Each row of a before or after table is a point. The points were changed in one or more steps. Then noise was added and the rows were shuffled. The steps act on how far a point lies along the listed directions, d1 being the first. Name the steps. A step turns or swaps two directions, mirrors them in a line or flattens them onto one, adds a multiple of one to another, or multiplies one. Angles are multiples of 10 degrees, from the lower direction toward the higher: turns from -170 to 170, lines from 10 to 170 but not 90. Use the fewest steps. Two steps may share a direction if one is a turn and the other turns, adds or multiplies; they go together, in the order done. Otherwise the lowest direction goes first.
In the rows, zero is written as 128.

Directions:
(1): [153 162 173]
(2): [113 179  98]
(3): [ 74 129 157]
Before, 11 rows:
[[153  59 126]
 [117 126  68]
 [116 135 122]
 [127 101  83]
 [164  60 153]
 [134 170 159]
 [108 100  94]
 [138 127  88]
 [152 103 117]
 [133  80 103]
 [158  32 170]]
After:
[[159  88 146]
 [163 120 134]
 [127  77 133]
 [180 106 171]
 [143 100 101]
 [189 124 220]
 [111 174 114]
 [185 128 186]
 [116 123 121]
 [146  79 120]
 [127  76  96]]
Steps: turn d1 and d2 by 60 degrees

Directions:
(1): [ 90 164 152 187 145 107]
(2): [ 64 143 137  89 126 169]
(3): [155 165 104 158 114 190]
(4): [ 99 123  80 142  67 105]
Before (12 x 6):
[[ 94 169 108 155  74 143]
 [ 81 134 146 152 121 149]
 [ 86 182 128 153 120 129]
 [162 113 110 160 119  86]
 [118 202  93 249  79 126]
 [133 116 122 110 115 160]
 [119 135 124  92 125 187]
 [ 91 131 127  94 144 139]
 [104 104 117  90 132 108]
 [120 136 106 151 106 154]
 [ 84 140 165  77 180 146]
 [123 128 127  93 132 143]]
After:
[[131 174 171 135 154 172]
 [133 131 151 131 158 156]
 [102 180 154 138 154 135]
 [105 117 147  72 144 148]
 [114 125 119  93 120 135]
 [120 135  88 116 105 151]
 [184 126 116 169 128 115]
 [ 86 133 159 148 136 151]
 [162 192 200 204 213 142]
 [ 88 136 110 103 119 145]
 [ 43 128 107  86 107 112]
 [136 107 139  99 133 152]]
Steps: turn d3 and d4 by -110 degrees

Directions:
(1): [181  83 101 165 101 110  83 113]
(2): [ 94 164 120 198  99 169 118 122]
(3): [111 127 152 139 131 104  84 209]
(4): [143 194  95  85 105 121  83 121]
(5): [117  99 166  96 126 191  78 110]
Before (12 x 8):
[[136 112 145  95 137 152 157  94]
 [124 131 143 152 132  86 130 214]
 [157  71 142 145 124  72 114 147]
 [202 109 101 125  99  97 107  93]
 [148  74 101 125 135  82 139 153]
 [ 67 247  69 120 124  78  74 219]
 [117 155 144 115 140 138 122 160]
 [114  74 193 123 174 132 159 150]
 [163 114 103 120 127  65 162 109]
 [128 100 136 125 166 135 154 149]
 [ 88 200  81 158  95 145 123 107]
 [147 168 123 168 127  36 123 229]]
After:
[[121 107 174 103 162 125 135 150]
 [167 108 108 108 125  94 161  78]
 [129 101 158  88 123 197 116  89]
 [134 139 134 121 137  92 161 168]
 [153  69 102  94 127 128 132 104]
 [118 143 152 110 139 158 121 137]
 [133 115 129 112 159 139 144 143]
 [ 70 156 110  77 128 230  99  54]
 [158 105 153  84 121 212 110  25]
 [163  72 144 112 115 116 102  91]
 [ 84 177  93 175 103 152 138 106]
 [200 105 101 140 104  81 114 110]]
Steps: swap d3 and d5; multiply d4 by 0.4

Directions:
(1): [140 129  30 121 131 101 109 134 116 181 136]
(2): [150 126 102  96 107 102  81  89 128  50 101]
(3): [148 132 109  55 101 199 159 157 115 121 123]
(4): [138 195 119 140 138 147 167  50 114 143 101]
(5): [149  82 157  74 195 125 112  90 109 161 125]
(6): [212 165 141 138 150 138 102 152 186 136 132]
Before (8 x 11):
[[ 73 147  66 116  49 163 160 121  94 122 129]
 [149 154 112 157 103 142 159 168 148 165 130]
 [218 145 113 141 174 103  79  98 161 182 134]
 [ 87 161  94 165  77 126 130 130 144  89 110]
 [150 122  81 139 124  94  69 203 145 180 164]
 [134 118 201 155 220 108  99  50 135 154 121]
 [110 162 151  99  72 209 174 168 143  65 106]
 [139 166 129 162 123 133 143 171 147 156 136]]
After (8 x 11):
[[151 122  80 136 128  94  69 201 142 182 163]
 [214 154 111 149 165 102  84 103 163 177 135]
 [ 91 151 101 151  93 125 127 124 137  98 109]
 [ 77 138  72 107  61 162 158 114  89 128 129]
 [115 155 157  89  85 208 169 160 140  72 105]
 [141 160 132 156 132 130 143 164 145 158 134]
 [129 130 194 166 201 108 102  62 142 147 122]
 [150 147 116 150 109 142 156 163 148 168 129]]
Steps: multiply d5 by 0.7

Directions:
(1): [ 96 130  97 199 114 142 168 155 166 145  94 112  58 127]
(2): [ 73 202 161 122 161 117 145 117 173 130 156  86 153  94]
(3): [183 101 143 118 141  85 171 169 129 155 115 115 132  43]
(4): [166 144 154 205 140 180 103  85 102 166 152 136 137  93]
Before (13 x 14):
[[ 68 164 136 177 135 151 152 137 172 156 124  78  97 126]
 [147 100 122 100 110 132  68  69  86 123 126 172 160 199]
 [ 97 171 117 141 151 116 128 133 145 131 105 110 108 113]
 [ 92 149 149 100 122 139 118 101 144 124 136 123 159 112]
 [129  99 113  84 110  74 185 186 140 127  75 136 110 119]
 [165  62 116  87 120 106 106 172  97  94 109 159 116 162]
 [104 127 157  64 114 144  55  65  69  90 179 167 181 195]
 [ 91 127 145 135 136 147 150 163 158 135 117 104 128 126]
 [120  84 113  51 106 104  63  84  97  95 144 146 167 207]
 [192 103 129 126 120  96 161 157 131 157 120 112 118  66]
 [154  74 145  66 119  65 172 164 143 126  98 138 130  93]
 [105 141 138  73 108 150  66  62  82  82 157 155 189 202]
 [ 86 160 140 171 118 132 159 134 140 121 120 113 125 107]]
After:
[[ 88 183 126 142 161 112 134 129 156 134 111  99 112  99]
 [ 99 162 165 108 133 133 126 105 153 135 141 112 167  79]
 [ 63 187 149 180 144 144 161 135 185 163 133  66 108 103]
 [ 87 135 149 136 144 147 153 164 165 138 122  96 132 116]
 [211  26 109  98 111 107 104 181  74 105  97 176 108 153]
 [232  44 141  98 126  91  94 105  68 158 138 146 174  83]
 [228  60 135 130 117 127  86  85  57 163 119 181 160 126]
 [212 113 177 121 132 132 104  83  56 150 157 145 200  60]
 [204  98 191 108 133 128  86  86  48 151 175 160 191  67]
 [115  79 126  47 106  75 154 154 145  96  94 148 121 158]
 [102 119  89  81  92 115 123 138 143  97 115 122 106 201]
 [ 72 175 145 167 122 130 161 129 152 119 125 105 133 107]
 [124  94 106  78 103  78 178 183 136 117  68 142 105 139]]
Steps: multiply d2 by 1.6; mirror d3 and d4 in the line at 120 degrees

Directions:
(1): [157 204 109  42 156 125 172 103 129 137 103 163 117 119 116 148 125 123
 162  68]
(2): [113 147 115 188 122 101 201 108 152 189 114 133  97 115 171 103  87  62
 111 131]
(3): [140 121 171 176  65 143 116  79 165 148 108 160 125  96  58 145  98 169
 134  81]
(4): [ 95 164 135 155 104  88 130 138 138  85  32 140 110 107 167 164 182 160
 141 159]
Before (12 x 20):
[[150 123 132  44 141 136 122 118 112 134 147 154 138 144 100 130 119 177
  137  88]
 [141 126 145 113 112 117 112 107 141 105 104 133 144 123  87 164 147 140
  142 116]
 [128 246  64  56 180  80 215 143 125 136  49 145 103 146 205 134 151  82
  155 129]
 [135 172  93  23 176 102 185 140 108 124  83 139 117 126 178 139 159  86
  159 112]
 [143  98 152 124 134 160  88 130 129 106 156 122 165 135  91 106 123 155
  126 125]
 [144 101 127  93 142 160 111 128 107 108 167 121 133 138 108 135 116 138
  132 121]
 [142 136 131 102 141 147  67 134 108  97 128 100 133 119  97 167 137 151
  150 138]
 [135 118 124  68 155 147 116 158  96 121 179 128 130 153 128 108 121 111
  131 120]
 [184 181 144 114 102 115 171  82 162 160  81 184 108  78  75 157  94 150
  158  41]
 [125 186 127 146 109  98 204  72 167 171  55 172  92  93 135 122 100 104
  131  70]
 [120 130 116  98 157 134 147 133 123 152 144 147 120 142 142 124 138  94
  113 138]
 [139 129 129 114 121 135  98 125 122 106 119 141 149 136 122 134 141 145
  137 111]]
After:
[[162 203 135 107 105  93 170 108 152 123  31 180 102  77 115 176 140 167
  166  71]
 [156 149  90   6 189 129 179 130 105 145 136 133 129 135 153 118 129  70
  154  93]
 [135 109 156 151 121 149 101 121 142 115 132 129 152 122  98 106 121 152
  120 130]
 [134 137 121 123 119 125 111 128 124 111 113 138 145 132 134 130 140 132
  133 114]
 [142 107 140 119 122 154 127 106 126 123 153 134 127 123 100 138 103 136
  131 114]
 [142 117 139  95 127 157 122 131 116 145 186 141 131 140 100 109  92 114
  130  98]
 [158 213  56  10 212 120 196 148 108 148 133 129 128 175 173 115 126  74
  152 113]
 [131 135 136 120 120  99 128 115 137 107  90 130 136 123 115 162 153 126
  138 133]
 [117 196 120 110 132  94 175 104 145 126  41 162 101 110 151 136 147 130
  138  95]
 [144 131 140  74 123 124 141 106 126 142 126 165 131 130 107 130 107 173
  133  87]
 [138 141 127 118 143 139  90 128 114 114 126  98 120 117 108 155 119 126
  145 140]
 [130 120 128 103 146 146 136 120 131 156 158 149 123 134 117 124 120 104
  112 120]]
Steps: multiply d2 by 0.4; turn d3 and d4 by 50 degrees

Directions:
(1): [136 138 181 133 184  95 104  50 135 147 136 128 139 159 167 141 156 187
 137 126 113  91 131 122 149 102  57 116  59 117  97 201]
(2): [123 143  98 171 131  84 135 143 126 135  74 156  81 109 102  85  94 155
 103 183  76  88 140 114  97 137  83 166 137 148  29  89]
Before (13 x 32):
[[127 134 115 129 131 106 132 135 132 128 107 140 106 124 124 117 115 136
  116 153 111 111 127 115 115 135 107 136 133 133  80 107]
 [119 137 117 150 128  99 133 133 131 130 100 133 105 119 115 113 115 152
  122 158  97 105 136 121 112 137  99 149 132 127  82 122]
 [125 127 123 151 137 106 140 129 120 140 110 139 120 121 123 107 131 144
  122 149 108 109 130 120 125 131 100 133 120 130  85 124]
 [123 131  98 132  99 130 135 159 127 110 113 137 126 105 109 113 121 107
  128 136 131 130 130 131 113 145 153 140 154 132 119 108]
 [138 120 109 115 108 157 136 152 120 114 131 123 136 123 124 135 121 107
  132 122 143 142 126 136 121 133 165 126 143 122 173 104]
 [124 136 114 140 112 114 125 147 130 127 107 133 111 130 116 122 114 137
  118 145 110 122 129 137 116 130 124 152 131 134  98 115]
 [129 119  99 127 104 150 144 170 131 113 126 119 126 116 105 122 115 110
  131 132 138 138 129 136 117 134 158 125 155 130 139 101]
 [115 134 125 156 138  95 132 128 130 142 106 137 109 120 130 114 106 154
  118 154 101  98 127 118 114 128  98 146 132 140  76 116]
 [119 132 113 147 129 118 135 123 129 140 113 132 110 125 123 108 118 137
  119 141 119 112 131 119 126 132 110 138 129 132  87 119]
 [128 142 134 156 151  90 117  98 124 139  98 141 100 135 127 121 121 184
  115 166  92  91 135 116 111 126  70 142  85 131  59 131]
 [122 129 113 129 111 139 134 153 122 126 136 119 128 128 115 129 116 110
  122 114 128 137 122 129 114 132 146 120 150 134 143 109]
 [126 125 119 127 112 142 138 144 124 127 131 129 137 124 118 122 119 110
  126 130 131 130 136 123 122 132 141 127 137 129 137 105]
 [127 136 122 133 134 110 127 128 136 134 110 136 110 136 128 111 125 133
  121 147 116 117 131 126 118 126 106 129 136 126  94 122]]
After (13 x 32):
[[126 144 156 153 169  76 116  74 136 144 106 134 113 142 143 122 136 196
  128 156  86  79 137 116 126 119  47 141  81 120  59 175]
 [131 141 145 134 159  95 116  95 139 142 114 138 114 150 144 116 137 157
  126 147 109 102 133 123 127 113  75 124 108 121  80 152]
 [121 129 108 130 107 141 136 160 121 125 135 119 127 124 112 127 116 105
  120 114 129 139 121 129 112 133 152 121 155 135 146 103]
 [121 141 165 160 180  70 113  69 136 157 112 136 118 144 160 124 127 199
  124 153  89  71 129 113 131 107  45 136  81 133  52 170]
 [135 150 179 160 199  62  95  28 129 156 106 141 110 164 161 132 146 236
  122 164  78  57 138 112 130 104   8 132  25 121  32 195]
 [129 131 151 154 169  88 127  86 123 150 115 139 126 137 144 114 146 177
  127 148  99  90 131 117 135 118  62 127  83 124  69 164]
 [133 139 146 132 165  85 116  87 136 141 112 140 114 143 147 124 131 171
  120 152 103  89 128 112 128 118  63 130  91 127  61 152]
 [128 140 138 142 138  98 113 111 133 137 111 133 115 146 134 128 127 163
  122 144 102 106 131 135 125 118  92 147  99 129  83 148]
 [122 136 138 150 156 103 123  85 133 150 116 132 114 141 143 113 132 166
  123 141 110  94 132 116 136 119  75 132  95 127  72 155]
 [126 126 118 127 111 143 140 146 123 126 131 129 136 123 118 122 119 108
  126 130 132 130 136 123 121 132 143 126 139 129 137 104]
 [128 119  99 127 104 150 145 171 131 113 126 119 125 116 104 122 115 109
  132 132 138 139 130 136 115 134 159 124 156 130 139 100]
 [135 115  91 113  90 169 145 179 118 109 127 124 133 113 112 131 111  87
  130 121 148 156 124 138 112 142 189 128 165 127 184  80]
 [125 132 110 133 110 122 130 142 128 114 115 138 130 112 118 116 127 119
  131 136 127 123 131 132 118 139 137 137 138 131 112 124]]
Steps: add 1.5 times d2 to d1

Directions:
(1): [211 124 124 154 118 120 126  86 159 115 153 104  61 107  84 170  74 152
 126 101 108 159 147 100  96 146 102 113 135  88 127 122  97 152 117 102
  74  86  86 245 165 125 133 138 169  78  74 116  81 108 119 140 147  71
 114 116  71 104 125 130  90 179 141 192]
(2): [150  90 105  94 115 105 163 123 160  91 101 135 152  88 117 120  92  77
 136  95 133  94 106  85  81 162  91 190 124 132  56  68 127 133  51  83
 113  69 118  81 159 100  72 136  87 117 105  66 193 132 150 139 104 112
 150 147 140  66 136 153 178  56 138 132]
(3): [158  80 198 111 200 130  84  86 150 196 148 149 149 209 131 130 116  89
 116 135 131 170 162  74 105 103 106 177 105  98  86 164 206 107 109 179
 159 141 105 166 162  95 149 158 129 200  77 155 135 111 171 133 153 151
 160 140 161  97 119 114 167 162 144 116]
(4): [ 97 176 102 133 119 112  95 132 167  97  80  81  73 165 190 191 133  99
 133  76 113 139 123 114 149 115  89  73 114 138  94 144  88 102  60 136
 207  98 123  80 163 125 128 186 100 140 146 176  75 146 122 101 191 100
 128 126 144  97 191 184  96 161 127  88]
Before (8 x 64):
[[140 136 113 135 115 114 142 128 141 112 119 124 118 111 121 135 113 110
  133 126 119 127 118 137 125 158 124 119 130 142 121 103 124 134 108 107
  119 118 124 117 139 111 118 132 117 103 130 112 137 141 117 124 133 107
  121 124 119 117 131 132 131 119 127 130]
 [126 149 127 139 131 123 109 125 149 100 100 104 117 150 153 156 117 105
  119 102 132 115 109 113 130 132 103 112 101 144  86 117 115 117  76 115
  168 105 133  94 140 121 109 145 112 131 132 141 126 128 136 116 160 113
  139 133 129  95 162 151 135 125 129 120]
 [105 148  99 133 119 128 129 140 130 106 112 122 134 105 132 123 126 125
  134 132 129 115 129 140 139 122 128 121 131 133 137 132 109 118 118 116
  126 126 130 104 114 118 119 118 112 121 147 131 127 131 120 121 137 131
  126 123 122 120 138 137 119 125 131 117]
 [ 85 136  89 101 108  97 146 156 147  88  68 111 151 128 152 128 145  69
  134 103 125  96  99 125 131 139 102 145 116 152  81  90 134 108  55 106
  173  99 140   7 135  93  88 147  81 149 156 107 174 152 136 125 136 132
  153 139 161  96 161 170 172  64 123  85]
 [108 140  86 123  84 132 162 167  91  92 115 137 148  55 125  98 133 126
  140 137 133  94  95 162 120 138 150 130 144 152 145  96 103 150 147 104
  117 120 151  91 100 140  99 116 116  83 175 101 161 145 117 137  96 118
  126 114 125 137 112 126 130  82 115 128]
 [114 129 120 126 114 130 123 143 100 139 141 142 151 114 125 105 153 145
  117 154 130 115 114 178 134 130 158 124 132 140 150 123 124 131 165 129
  125 156 148 117 110 150 137 107 138 126 137 121 146 129 116 116 107 164
  116 124 130 160 111 107 123 123 114 121]
 [139 103 134 123 135 127 125 106 125 147 141 140 139 142 114 118 119 127
  122 136 140 120 142 105 116 128 128 157 125 111 124 135 164 127 128 125
  132 134 113 144 145 120 124 132 129 146 110 126 165 112 154 147 134 130
  137 128 142 118 111 115 153 122 141 133]
 [143  83 165 126 183 143 104 110 121 161 153 134 148 168 122 108 123 119
  106 131 137 152 151 108 103 111 135 152 115 106 113 149 170 112 144 160
  148 139 117 154 143 113 143 127 127 171 117 144 145 105 140 138 134 149
  141 126 146 108 113 113 148 154 138 125]]
After (8 x 64):
[[116 135 109 129 118 120 118 115 140 121 115 114 110 146 144 149 125 120
  127 111 133 118 132 109 131 126 113 123 123 122 114 137 132 117  99 120
  165 118 115 112 155 124 120 154 115 140 129 145 140 123 145 133 160 114
  131 125 145 110 144 144 131 132 138 115]
 [103 152 103 132 103 124 116 149 111 121 124 123 126 117 143 127 155 143
  120 136 123 117 109 181 145 128 147  97 132 145 145 126 100 125 147 127
  145 146 147 103 117 154 137 122 132 121 148 136 124 135 107 106 127 151
  110 120 128 154 131 126 105 136 111 112]
 [105 142  88 123  85 133 160 167  89  94 116 138 149  57 126  97 136 127
  139 140 133  94  95 164 123 136 152 128 144 152 148  98 105 149 150 107
  119 125 152  89  97 142 101 115 116  85 177 103 159 145 117 136  97 121
  126 113 126 139 113 125 129  84 115 126]
 [146 122 124 131 123 117 147 125 133 125 130 135 134 109 108 121 112 112
  132 137 123 126 120 136 120 158 131 135 130 138 123 101 139 137 120 107
  108 126 123 125 133 110 118 122 121 108 124 104 151 137 122 130 121 117
  124 127 120 121 118 120 143 113 128 134]
 [116 129 117 129 128 134 135 134 119 123 129 140 154 102 113 103 124 130
  131 150 134 117 134 138 131 124 137 144 133 127 144 132 131 123 139 120
  105 139 130 123 105 115 123 104 121 125 138 120 142 123 127 130 121 143
  131 125 121 126 117 117 133 120 134 128]
 [108  88 134  93 138 114 157 145 116 137 113 158 206 130 109  75 147  83
  125 154 139 100 113 128 116 136 132 199 120 138 103  95 192 121 113 121
  127 137 143  50 111  90  99 109 102 166 134  82 217 134 153 146  93 169
  162 143 162 120 107 118 210  50 127 108]
 [155 100 168 131 158 136 121 111 124 143 143 146 167 146 109 107 112 116
  112 145 146 117 122 111 110 134 128 168 105 130 102 116 168 130 125 123
  119 134 132 137 120 115 116 108 134 144 105 112 170 109 153 137 117 142
  148 139 128 111 111 104 172 109 133 144]
 [118 122 136 133 163 133  94 122 139 128 120 102 110 172 158 145 128 112
  111  98 128 150 140 110 119 109 117 107 111 118 101 151 129 101 108 154
  186 120 117 120 158 119 139 154 111 162 137 168 111 119 127 121 168 126
  133 122 148  97 153 149 120 167 134 105]]
Steps: turn d1 and d2 by 10 degrees; mirror d3 and d4 in the line at 20 degrees
